Each row of a before or after table is a point. One or more steps were done to the points. Then noise was added and the rows were shuffled. The steps act on how far a point lies along the listed directions, d1 being the first. What was done? A step turns or swaps two directions, mirrors them in a line or flattens them onto one, adds a multiple of one to another, or multiplies one. Angles are multiples of 10 degrees, from the lower direction toward the higher: turns from -170 to 170, lines from 10 to 170 but not 90. Use the fewest steps. Two steps may share a direction if one is a turn and the other turns, adds or multiplies; they go together, in the order done. Otherwise the lowest direction goes first.
(in the rows, 128 means zero)

Directions:
(1): [117  67]
(2): [189 117]
Before, 8 rows:
[[145 120]
 [ 78  79]
 [ 50 194]
 [138 178]
 [135 152]
 [176 150]
 [112  95]
 [154 196]]
After (8 x 2):
[[186  86]
 [ 58 141]
 [ 75  39]
 [ 99 168]
 [163 117]
 [102 130]
 [ 77 127]
 [133 146]]
Steps: turn d1 and d2 by 100 degrees

Directions:
(1): [ 74  97 102 184]
(2): [145 198 101 170]
(3): [194  87 126 168]
(4): [118 141 207 162]
Before:
[[ 99 133 133 130]
 [132 144 140 126]
 [143 117 142 114]
 [158 134 140 136]
 [ 91 147 138  81]
 [146 117 137 134]
 [ 98 136  76 129]
 [145 136 138 121]
 [109 130 144 112]
 [135 102  63 150]
 [148 115 155 120]]
After (11 x 4):
[[225 139 141 139]
 [160  95 108 164]
 [ 86 146 136  84]
 [ 73 144 137 107]
 [128 119 116 150]
 [139  93 132 166]
 [116 193 136  79]
 [109 126 113 126]
 [132 112 134 159]
 [162  96 128 159]
 [  6 198 143  80]]
Steps: turn d2 and d4 by -110 degrees; turn d1 and d2 by -150 degrees; multiply d3 by 2.5

Directions:
(1): [126  85 215 154 139  90]
(2): [190  76  93 155 183 137]
(3): [ 94  65 108 166  70 164]
(4): [108  74 106  50 129  87]
(5): [144 141  91 169  92  45]
Before (11 x 6):
[[ 98  78 128  76 115  67]
 [121 114 105 185  39  71]
 [161  59  69  75 173 153]
 [132 112  98 142  72 110]
 [108 214 135 149 120  77]
 [ 62 147  87  79  58 154]
 [ 75 148  93  83  98 118]
 [ 97 186 202 125  83 123]
 [105  55  44 212  77 143]
 [108  76 198 113 146 111]
 [121 118 112 104 133 177]]
After (11 x 6):
[[103 217 161 127 121 183]
 [ 83 126 183  51  92 143]
 [113 112 158 187 109 191]
 [103  81 173 170  88  98]
 [169 137 163 133 153 173]
 [136 173 115 141 106 101]
 [166 149  72 215 102 111]
 [ 95 181 138 137 125 189]
 [ 83 104 112  63 154 176]
 [192 168 170 170 249 120]
 [165 111 195 115 211 177]]
Steps: turn d1 and d3 by -30 degrees; turn d3 and d4 by -140 degrees; mirror d2 and d5 in the line at 20 degrees

Directions:
(1): [107 161 210 141 119  88 174 143 198]
(2): [169 159 204 120 104 190 140 124  62]
(3): [153 137 123 219 196 159 151  84 142]
(4): [ 19 143 148 125 156 126 120  85  81]
(5): [ 82  58 135 163 109 192 153 190 138]
(6): [122 151 156 118 164 170  28 153 175]
Before, 10 rows:
[[133 135 188 167 121 198 178 135  75]
 [100 107 143 125 112 138 133 123 115]
 [109 131 155 116 139  96  65 118 138]
 [200  95 106 190 169 175 114 162 196]
 [236 120 140 129  96 175 132 185 176]
 [108 127 140 140 120 133 176 114 128]
 [ 68 124 126 163 148 150 133 148 147]
 [137 176 152 115 167 117  70 157 210]
 [100 155 136 155 139  87 159  86 126]
 [145 147 121 139 145 113 143 101  95]]
After, 10 rows:
[[191  92 112 129  73  75 218 165 154]
 [118 106 100 169 159 101 114  86 109]
 [168 143  55 160 166  78 175  90 129]
 [134 170 216 126 103 152 169 132  88]
 [105 132 164 135 131 132 122 111 136]
 [ 76 154 133 129 122  84 168 125 139]
 [251 136 138 154 101 143 175 148 174]
 [105 153 121  86 110  98  98 108  84]
 [116 156 153  92 111 123 121 124 131]
 [122 119 126 106 114 141 106 144  83]]
Steps: turn d1 and d5 by -80 degrees; turn d3 and d6 by -130 degrees; turn d2 and d3 by 20 degrees

Directions:
(1): [ 87  84 140 112  46  95 167 112  83  74  72  89]
(2): [ 97  94  62 181 175 125 157 218  93 133 128  87]
(3): [ 65 219  86 146  87 177 144 129  96 107 137 181]
(4): [166  95 136  85  65 118 144 211 117 132 186 192]
Before (10 x 12):
[[105 149 119 165 145 131 124 134 115 113 119 101]
 [118 206 136 172 193 131 102  75 157 151 111 134]
 [113 149 152  96  72 121 152  96 123 109 140 140]
 [139 118 141 106  89 102 130 103 115 108 148 131]
 [127 158 131 133 133 148 128 142 134 123 146 132]
 [140  97 118 127 112 120 144 161 117 119 113 105]
 [167  62 166  96 120  64 122 132 143 127 123  92]
 [157  74 124 119 174 116 119 151 143 163 140 103]
 [147 171 134 118 106 131 118  88 133 135 131 142]
 [136 137 145  99  82 110 138 126 126 118 111 137]]
After:
[[ 42 206  84 184 165 135 128  64 109 103  69  75]
 [182 129 180  65  23  96 143 195 129 132 193 248]
 [115 120 122 134 131 102 145 125 121 119  81  82]
 [156 123 138 125 107 124 124 197 122 129 179 160]
 [154 114 141 103  72 100 140 121 116 121 124 124]
 [149 123 158 113 124 130 125 132 146 125 142 126]
 [112  88 136 116 110  93 166 127 113 112 119  82]
 [104 117 113 146 133 104 136  95 102 104 115  79]
 [120 151  98 164 170 150 128 126 130 130 104  93]
 [ 87 198 104 145 166 173 107  67 136 144 113 130]]
Steps: turn d1 and d2 by 70 degrees; turn d3 and d4 by 150 degrees; multiply d4 by 2
